Rows are points. Each copy is the shape, with its points in the same order, stretched, turned, moved and blurred by noise. Is it also mirrored, or only turned?

Shape:
-0.02 +0.34 +0.14

+0.32 +0.52 -0.10

-0.07 -0.18 -0.29

-0.55 -0.56 +0.55

+0.80 +0.15 -0.03

+0.41 -0.11 -0.30
Copy 1 (6 x 3):
-0.22 +0.20 +0.14

+0.13 +0.22 +0.34

+0.07 -0.15 -0.30

-0.73 -0.47 -0.24

+0.60 -0.33 +0.44

+0.37 -0.31 -0.03
Copy 1 is: only turned
Copy 2 (6 x 3):
-0.09 +0.35 -0.02

+0.03 +0.55 -0.51

+0.17 -0.26 -0.29

+0.37 -0.35 +0.87

+0.56 +0.48 -0.61

+0.36 -0.09 -0.49
Copy 2 is: only turned
Copy 3:
+0.65 +0.02 -0.06

+0.79 +0.52 -0.06

+0.04 +0.24 -0.10

-0.17 -0.82 +0.35

+0.59 +0.74 +0.44

+0.12 +0.68 +0.15
Copy 3 is: mirrored
Copy 4:
-0.02 +0.42 +0.16

+0.23 +0.71 -0.18

-0.34 +0.10 -0.10

-0.41 -0.60 +0.64

+0.56 +0.28 -0.48

+0.12 +0.11 -0.41
Copy 4 is: only turned

Shape (10 x 4):
-0.71 +0.40 +0.63 +0.16

-0.07 -0.32 +0.00 -0.46

+0.34 +0.46 -0.08 -0.18

-0.07 -0.07 -0.11 +0.28

+0.22 -0.98 -0.55 -0.08

+0.40 +0.09 +0.14 +0.29

+0.34 +0.31 -0.18 -0.46

-0.65 +0.17 +0.41 +0.86

+0.43 -0.17 -0.11 -0.54

-0.68 -0.09 -0.19 -0.07
Copy 1 (10 x 4):
+0.01 -0.72 +0.02 +0.67

+0.13 -0.16 -0.01 -0.34

+0.24 +0.48 +0.24 -0.01

-0.47 +0.05 -0.03 +0.19

-0.54 +0.19 -0.16 -0.87

-0.27 +0.32 +0.49 +0.05

+0.40 +0.45 +0.17 -0.08

-0.71 -0.67 -0.12 +0.92

+0.28 +0.30 +0.24 -0.55

-0.07 -0.44 -0.62 +0.20
Copy 1 is: mirrored
Copy 2 (10 x 4):
-0.87 -0.26 +0.21 +0.44

-0.01 +0.08 +0.39 -0.42

+0.18 +0.42 -0.18 +0.14

+0.14 -0.32 +0.30 +0.12

+0.78 -0.45 +0.68 -0.68

+0.31 -0.23 -0.26 +0.16

+0.23 +0.53 -0.05 -0.02

-0.53 -0.89 +0.41 +0.71

+0.41 +0.29 +0.01 -0.44

-0.31 -0.09 +0.84 +0.14
Copy 2 is: mirrored
Copy 3, 10 rows:
-0.27 +0.46 +0.84 -0.25

-0.37 -0.33 +0.01 -0.32

+0.33 +0.05 +0.03 -0.54

-0.04 +0.07 +0.05 +0.13

-0.38 -0.64 -0.54 +0.34

+0.34 -0.13 +0.22 -0.05

+0.18 -0.09 -0.13 -0.65

-0.10 +0.52 +0.69 +0.43

-0.03 -0.46 -0.14 -0.48

-0.55 +0.25 +0.02 -0.02
Copy 3 is: only turned

Shape:
+0.14 +0.60 +0.16 -0.16 +0.42 -0.08 -0.59 +0.23

+0.69 -0.48 +0.00 -0.48 -0.31 -0.42 +0.38 +0.03

+0.40 -0.29 +0.32 +0.36 +0.76 +0.00 -0.03 +0.66

-0.17 +0.44 -0.11 +0.61 -0.27 +0.52 -0.59 -0.50

+0.18 -0.38 +0.21 -0.53 +0.40 +0.03 -0.12 -0.23

+0.59 -0.37 +0.20 -0.28 -0.09 -0.47 +0.57 -0.39

-0.25 -0.45 +0.12 +0.58 -0.28 +0.53 +0.02 +0.44

+0.76 -0.06 -0.70 +0.20 -0.19 -0.19 -0.37 +0.39

-0.17 -0.54 -0.67 +0.73 -0.34 -0.02 -0.13 -0.01

-0.10 -0.62 +0.44 -0.03 +0.50 +0.31 -0.47 -0.29

-0.19 +0.24 +0.13 +0.07 +0.58 +0.58 +0.15 -0.16

+0.00 +0.45 -0.29 -0.05 +0.11 -0.61 +0.50 -0.21
Copy 1, 12 rows:
-0.08 +0.46 +0.04 -0.58 -0.08 -0.13 +0.26 +0.12

+0.72 -0.20 -0.03 +0.04 -0.17 +0.03 -0.85 -0.49

+0.26 +0.36 +0.27 -0.25 +0.49 -0.88 -0.47 +0.31

-0.14 +0.43 +0.09 +0.73 -0.55 +0.08 +0.80 +0.60

+0.65 +0.20 +0.08 -0.01 +0.49 +0.24 -0.22 -0.11

+0.88 -0.10 +0.13 +0.28 -0.03 -0.21 -0.38 -0.60

+0.22 +0.09 +0.79 +0.64 -0.13 -0.10 -0.43 +0.79

-0.30 +0.17 -0.45 +0.12 -0.59 -0.37 -0.73 -0.16

-0.30 +0.21 +0.41 +0.91 -0.24 -0.04 -0.40 +0.13

+0.40 +0.65 +0.48 +0.40 +0.64 +0.31 -0.18 +0.33

+0.27 +0.01 +0.21 +0.21 +0.51 -0.19 +0.61 +0.64

+0.13 -0.47 +0.21 -0.05 -0.05 -0.51 +0.27 -0.59
Copy 1 is: only turned
Copy 2 (12 x 8):
+0.11 +0.23 +0.33 -0.47 -0.08 +0.16 -0.52 -0.67

+0.62 +0.16 -0.08 -0.01 -0.45 +0.21 -0.45 +0.70

+0.09 -0.05 +0.52 +0.43 -0.22 -0.06 -1.10 -0.30

+0.36 -0.34 -0.25 +0.01 +0.24 -0.10 +0.26 -0.75

+0.21 -0.37 +0.00 -0.21 -0.25 +0.52 -0.68 +0.23

+0.53 +0.11 -0.02 +0.32 -0.52 +0.60 -0.23 +0.64

+0.17 -0.70 +0.10 +0.40 -0.04 -0.66 -0.26 -0.09

+0.51 +0.64 -0.43 -0.06 +0.16 -0.34 -0.60 -0.13

-0.03 -0.12 -0.69 +0.46 +0.11 -0.49 -0.15 -0.03

+0.10 -0.83 -0.07 +0.12 -0.37 +0.38 -0.78 -0.20

-0.10 -0.48 +0.45 +0.09 +0.31 +0.31 -0.21 -0.23

-0.12 +0.58 +0.08 +0.05 -0.07 +0.42 +0.15 +0.14
Copy 2 is: mirrored
